Each row of a before or after table is a point. One or more steps were done to the points. Then noise was added and the rows were shuffled. The steps act on how far a point lies along the listed directions, d1 being the first. What was done? A step turns or swaps two directions, mirrors them in a line or flattens them onto one, adds a multiple of one to another, or multiplies one. Angles are multiples of 10 degrees, from the lower direction toward the higher: turns from -170 to 170, lines from 10 to 170 but not 90. Use the fewest steps. Two steps may share a direction if one is a turn and the other turns, adds or multiplies; they go together, in the order done. Otherwise the lowest direction goes first.

Directions:
(1): [ 23 -51 -31]
(2): [60 21  9]
(3): [  3 -32  56]
Before:
[[ 15 -22 -26]
 [-24  20  -9]
 [ 27  15 -32]
 [-16  21 -28]
 [ 29   4 -32]
 [  4  24  25]
 [ 19  -5  17]
 [ 16  -2  26]
 [-18   8  29]
 [-22  13 -20]
 [  8   0   3]
 [ 48 -17 -13]]
After, 12 rows:
[[  8  -9   7]
 [-17  32 -24]
 [ 18 -26  28]
 [  1   7  46]
 [ 23 -47 -18]
 [ -9  32 -29]
 [ 23 -26  43]
 [ 13 -14 -36]
 [ 21 -11 -24]
 [-11  30  -3]
 [-12 -10 -52]
 [ 27  -7  60]]
Steps: turn d1 and d2 by -40 degrees; add 1.5 times d2 to d3

Directions:
(1): [-55 -16  18  -6 -37  21]
(2): [ 40 -22 -13   7 -32  47]
(3): [ -5 -60   5  34  22 -13]
(4): [  8 -13  39 -40  36  28]
(5): [-16 -21 -56 -37  14   4]
Before:
[[-28  32  16 -59   7  38]
 [  3 -12  -4 -29 -16  23]
 [  2   1 -14  18  -8 -22]
 [ 16  -7 -36 -32   6  24]
 [-26   5   8 -19 -23   0]
 [-22   8  10  -1 -31  12]
 [ 48   5 -26  -6   0  23]
 [-13 -59  -3   1  -8  41]
 [  9  -4  20 -11  12  20]
 [-19  57   8 -31 -11 -11]
 [ 14 -25 -31  12   2   6]]
After:
[[ 26   4   9  30 -15   7]
 [  7 -11  10 -15  16  19]
 [-30  29  14 -60   7  38]
 [-30  30 -27 -45   2 -13]
 [  2 -24  45  23 -26  40]
 [-29  -7 -11 -11 -22  14]
 [ 50  13 -18  -1  -4  21]
 [  9   2  14 -20 -21  23]
 [  5   1 -14  19  -8 -21]
 [-25   1   3 -21 -20  -1]
 [ 32  33  17  -8 -14  23]]
Steps: mirror d3 and d5 in the line at 160 degrees

Directions:
(1): [-11 -60  44  -8 -19   6 -18 -49   6]
(2): [ 34  23  -7 -23 -47 -58  -6 -26 -17]
Before, 12 rows:
[[  1   2  -1  -1   2  -4   5   3   1]
 [ -4  -1  -3   0   7   3  -1   7   2]
 [  4   7  -6  -3  -2  -4   4   6   0]
 [ -9   7  -6  12  24  18   7  20   4]
 [ -7  -7   5  -2   8  10  -3  -5   0]
 [  2   9  -7  -1   6  -3  -2   8  -4]
 [ -4  -1  -1   6   3   5   4   4   2]
 [  4  12  -6   0  -2  -4   2   6   1]
 [  0 -10  12  -1  -1   5  -2  -8  -1]
 [  3   5   2  -3   0  -1   0  -2  -2]
 [ -4  12  -8   5  12   8   4  22  -1]
 [ -5   2  -4   3   1  -1   3   1   2]]
After (12 x 9):
[[-15  10  -9  12  29  28   7  34   5]
 [  8  18  -9  -3  -7 -11   2   5  -2]
 [ -2 -14  14   1   1   9  -2  -9   1]
 [  9  12  -8  -6  -7 -10   4   4  -3]
 [ -7   1  -4   4   4   2   4   4   2]
 [  3   4  -1  -1   1  -7   5   4  -1]
 [-11  -5  -1  11  12  17   5  11   6]
 [-11  -4  -3   6  16  15   1  12   5]
 [  7   7   2  -5  -5  -6   0  -4  -3]
 [-33  -4  -5  29  59  59  14  42  15]
 [-17 -15   8   4  20  27  -2   1   5]
 [  4  12  -8  -1   6  -4  -2   9  -6]]
Steps: multiply d1 by 1.3; multiply d2 by 3

Directions:
(1): [  8  15  29 -32  -2 -14   7  50 -13   8   6]
(2): [  0  -3  20   8   6  18  20   2   4  16 -60]
(3): [ -2  25 -16  15  -2   4  52   9  29   7  18]
Before, 14 rows:
[[  8  10   1   1  -8  -4  -1  10   0 -13  31]
 [ 11  15  15 -15  -6 -11  28  33  10   8  24]
 [ -2   8 -13  17   4  11  17 -19  14   6 -11]
 [  4  10   3  11  -2   9  27  11  17   8 -11]
 [ -3   4  -4  15   3   2  22   2   9  11 -19]
 [  5   1  11 -18  -6 -14  -7  27 -10  -5  24]
 [  1  10 -13  23  -2   8  39  -9  25   3   6]
 [ -4   4  -5   6  -1   0  -3  -1  -4  -3  16]
 [  4   4  15  -7  -2  -6  10  28  -7   9  11]
 [ 11   9 -15  14  -5  15  26 -11  13   8   0]
 [ -4   7   5  -5   6  -2   7  19  10   9  -4]
 [  2  24   6   9   0  16  41  13  10  12  -6]
 [  5   4   0 -16  -4 -12 -10  13  -9  -6  19]
 [  5 -12  -4 -10   5  -6 -27 -13  -5 -21  22]]
After:
[[ -9   2 -13  12   6   4   8  -6  19   4   0]
 [  6   5   6  16  -3  13  15  -1   9  -4  -7]
 [ -3   6   3   5  -1   4   5   6  -4   3  -1]
 [ 15  24 -12   1 -10   5  39  15  14   9  23]
 [  9 -15  22 -18   8   0 -23   2 -13 -10 -17]
 [ -2  29 -19  24  -3  14  49  -4  24   4  24]
 [ -2  12 -16   9  -1  -9  19   8  11   5  17]
 [  0   2 -15  31  -2  14  43 -25  36   6  -3]
 [  5  29  -9  11  -6  -3  59  20  29   6  32]
 [  4  25  -4  -7   0  -6  23  17   9   6  24]
 [  0  -8  -1   5   1   5  -4 -12  -1   0 -20]
 [  2  16 -14  17  -5   5  32   5  26   1  18]
 [ -4 -10  -9  26   1  11  11 -17   8   5  -6]
 [ -3 -17  -2  18   1  12  -3 -21   3  -2 -23]]
Steps: multiply d2 by 0.4; turn d1 and d2 by 160 degrees; multiply d3 by 1.6

Directions:
(1): [-17  11  20   4  -8   2  27  17  41 -33 -33  17  37 -35]
(2): [-26  29  25 -13 -35  -6 -13  46 -29 -21   9  -8 -36 -10]
(3): [ 42  -2  17  22 -20  60  -2  13  25  13 -14  -5 -31  -1]
(4): [  7 -14  15 -50 -16  13 -24 -25  10  11  25 -24  15 -50]
Before, 13 rows:
[[ 13  18  11  52 -19  42  26  38  44 -12 -32  19 -20  20]
 [ 14  10  18 -15 -30  22 -18  11  -1 -11   2 -18 -32 -16]
 [ 34  -4   4  36   3  31  12  11  19  19 -20   7 -11   8]
 [-41  38  26   0 -30  -9   0  55   1 -38  -8   8 -10 -25]
 [ 17   0  -9 -12   5  13  -2  -4  11  20   4  -9  -2  12]
 [ 32  -1  -5  47  22  21   7   1  14   7 -28  18 -23  34]
 [-23  15  31  -4 -16  -4 -10  29   0 -13   5  -9 -10 -32]
 [  5 -10  -7  20 -14  23 -11  24  -7   3  -6  -1 -26  17]
 [ 15   2   2  14 -12  17  -1  12   0   3  -3  -4 -27  17]
 [ 11  -2   8   8 -13  18  -3  14   6  -8   7 -23 -12 -10]
 [ 22  -4   3  53  11  38  17  22  21   8 -36  23 -33  37]
 [-29  22  10 -26 -26 -23 -23  28 -55  -5  20 -14 -38   1]
 [-14  16   4  -7 -14 -14 -12  12 -14   5  21  -3 -10  -6]]
After:
[[ 16 -12 -16  12  12   2   6 -16   7  12  -2   1   1  23]
 [ 45 -13  -6  18  15  27 -21 -19  -2  27   1  -3 -39  25]
 [-18  10 -10   6   8 -30   6   0  -1   2   6  11  20   1]
 [-37   3 -27   1  31 -59  19 -11 -23 -11 -10  17  33  20]
 [ 42 -33 -24  -8  12  31 -20 -54  22  48  33 -18  -1  10]
 [ 11  11  -3   3   1  15  11  14  17   7 -12   1  -4  15]
 [-19 -10   1  -8  24 -29  -1 -21   9   3   9  -2  36 -23]
 [ 10 -15  -9  13  14   0  10  -9  17  -5   2 -13  19  -2]
 [ 42 -17  -4  18   8  29  -2 -11  11  37   0  -5  -8   5]
 [-21 -15 -22 -37  24 -38 -18 -42  -2  11  30  -8  43 -21]
 [  7 -11 -16   3  22 -13  14 -31  25 -13 -20   9  31   1]
 [  8 -28 -29  19  14   7  -4 -10   2  13  -4   5   5  22]
 [ 42 -33 -15   9  21  36 -18 -30   2  48   9  -4 -31  28]]
Steps: swap d1 and d4; mirror d2 and d3 in the line at 120 degrees

Directions:
(1): [ 38   0 -23  15  -5   6  25   1 -57   6  30   2 -17   3  -9 -45  11 -11
   8 -26]
(2): [ 17  11  20  24  29  -2   7  -4 -16  -3 -36   7  -4 -24 -26  14  25  -4
  60  30]
Before, 8 rows:
[[ 14   8   0  22  13   1   7  -1 -12  -2 -19   4  -5 -13 -10   7  10  -2
   40  12]
 [ -9  -3  -9  -7 -13   1  -3   3  21   5   4  -3   3   4   9  -2 -12   8
  -34  -4]
 [  1  -3   0   5  -1   2   1   1  -3   5   5  -5  -2  -7  -3   3  -9   5
   -5   8]
 [  0   1   1  -7  -9  11   6   8  -5   1  14   0  -1   6   9  -8   3   1
   -9 -17]
 [ 35   6 -11  17  13   5  22   5 -60   7  14  10 -15  -9 -12 -35  31 -12
   34  -1]
 [ 13   1   3  10   5   6   9  -4  -7  -3  -1   6   0  -6  -7  -9   5   1
   18  -6]
 [ 37  16  -6  30  15   3  19  -3 -46   4   8   1  -9 -25 -29 -24  23  -4
   41   1]
 [-28  -2   8 -17   3  -6 -26   2  38 -10 -11   0  13   5  11  28 -13   8
   -8   8]]
After (8 x 20):
[[ 25   4 -19  20   0   4  16   1 -31   1   7   3 -12  -3  -4 -18   6  -6
   22 -11]
 [ 18  -5 -30  -8 -14   7  14   9 -42   9  48   4 -10  14  14 -47   7  -8
  -24 -30]
 [ 12  -1  -4   5  -4   7   9  -2  -9  -2  11   2   0   1   0 -15   0   2
    2 -18]
 [ 29   6 -28  11 -13   6  17   2 -41   7  47  -6  -9  -3  -6 -45   1  -3
  -13 -32]
 [-10   2   7 -12  -7   9   0   8  10   0   7   0   2   6  11   3  -2   4
  -12 -11]
 [-11   4  17   1  20  -7 -18   0  18 -10 -28   5   7 -10  -7  28   6   3
   32  23]
 [  1  -3   1   5  -1   1   1   2  -3   4   4  -5  -1  -8  -3   3  -9   5
   -5   8]
 [-14   0   5  -3  -1  -2  -8   3  30   3 -17  -2   7  -5   0  16  -5   9
  -16  15]]
Steps: turn d1 and d2 by -60 degrees

Directions:
(1): [-27  26  25 -18   8  -4  -9  -3  -1  11 -27  10  -3  14  14 -18  -4 -22
 -14  34  25  12  22 -19  16   2   4 -36  -7  -6  22 -55]
(2): [ -1   8  40  15   4  13   4  30  -6 -60   3  -4 -22 -15 -35 -21  -6  22
   7  28 -21  -9  -8   0  15   3  24  15  -8 -22  -7 -14]
(3): [-11  -3 -22 -23 -15  13  -3   0   2  -7  -1 -52   9  -2  -5  36 -31   3
 -14  10 -20  22 -25 -12 -19  11 -23  25  -4 -27  24 -35]
Before (10 x 32):
[[  5   0   7   6   1  -5  -2   5   1  -9  -6   2   0   6  -3  -4  -3  10
    9  -1 -10 -10 -16   0  -1   5   6   8  -3  -5   0  -1]
 [ 12 -12 -47  -4   0 -25  -4 -27   0  53   3  18   6  14  31   8  12  -9
    1 -37  17  -3   9   9   0  -4 -15 -15  11  32 -15  36]
 [  4  -2   0   9   1   4   9  14   5  -6  19   1  -3  -2  -7  -7   2  12
    8 -11   5   1  -6   8   5  -1   5   7  -2   3   1  17]
 [  8  -1  -6  -1  -3 -10   5   2  -1   2  -4  18   4   2   4 -17   9   0
    1  -1   9  -2  -7   4  15  -9   9  -4   8   5  -5  24]
 [ -1 -12 -22 -13  -9  -7  -7  -9   7  26   1  -5  13   6  22  16  -3  -8
   -9  -5   8  16   0   2  -4   4  -6   4   4  -4   2  -2]
 [  2 -15 -12   3 -10  13  -8  20   6 -33  13 -33  -5 -10 -22  14 -14  23
    0  -4 -23   0 -23   7 -13  13  -5  37   4 -20  -6  -1]
 [ 28 -13 -17  15  -4  -1  10  -2   1  -8  21  12  -6  -7 -13  -3   7  15
   10 -34  -1 -20  -7  19  -2   1   3  11  16  15 -19  60]
 [-27  15  -6 -19  -6  -2 -13   1   9  -2 -12 -22  17  17   8  10 -17 -16
  -14  25   9  17  -2  -6  -5  14 -14  -8   8 -19  24 -49]
 [-14   6 -31 -19   1 -10  -3 -19 -11  55 -10   0  15   7  32   7   7 -17
   -3 -11  31  16   4  -4 -12  -4 -20 -22   5  24  14  -3]
 [  1  10   5  -4  12 -20  -2 -12  -5  24   4  38   2   6  21 -13  14 -21
    7 -10  27  -9  19   6  -4 -17   5 -31   4  25  -5  22]]
After (10 x 32):
[[ 12 -12 -16  18  -4 -10   0   7   7  -9  19  11  14   2  -5   2  12   8
   12 -23  -4 -15  -8  28  -8   2   2  13  18  12 -21  42]
 [-10   6 -20 -32  -6  -2  -6 -14  -3  16   3 -24  13   3  17  28 -24 -19
   -9   2   5  17 -10 -10 -26  -5 -22  -1  -2  -8  26 -20]
 [-10   9   6  -1   2   4   4  11   5  -3   8  -2  -4   6  -2 -10  -3   4
    1   7  12   9  -1  -1  10  -1   4  -4  -6  -3  14  -9]
 [-16  23   8 -19   2   0  -4  -5   2   2 -18  -1  -7  12   3 -13 -13 -15
  -14  16  23   6  13 -12  12   8  -1 -27   2  -5  22 -30]
 [  1   2  25  19  12  -2  -7  20   3 -22   0  28 -19   1  -9 -35  19  10
    7   1   9 -19  14  10  15  -2  25  -8   5   6 -20   9]
 [  2   5  10   5   3  -7  -5   5   2  -6 -10   6  -2   7  -1  -9  -1   7
    7   2  -7  -8 -10  -2   3   5   7   4  -2  -5   3  -6]
 [ -8   6 -10 -16  -8  -4  -1   0   1   1 -12  -8   9   4   3  -3  -9  -5
  -10  13   7  11 -14  -8   8  -2  -3   1   4 -11  13 -11]
 [-11   4 -45 -26  -3 -19 -11 -29   2  56 -15  -5   7  20  36  19  -7 -23
  -14 -13  19  19   7 -11  -3   5 -24 -21   2  15  11 -17]
 [ -4  -3 -44 -13  -4 -10   2 -18 -12  52   0  -6  16   0  27  18   7  -7
    2 -27  20  14  -9   3 -22  -4 -23  -5   9  28   5  18]
 [  5 -14 -17  -3  -5 -12  -4  -8   7  27   4  14   7   5  22   5   7  -6
   -2 -13  11   5   7   8   1   1   2   0   6   7  -8  16]]
Steps: multiply d1 by 0.7; turn d1 and d3 by 150 degrees
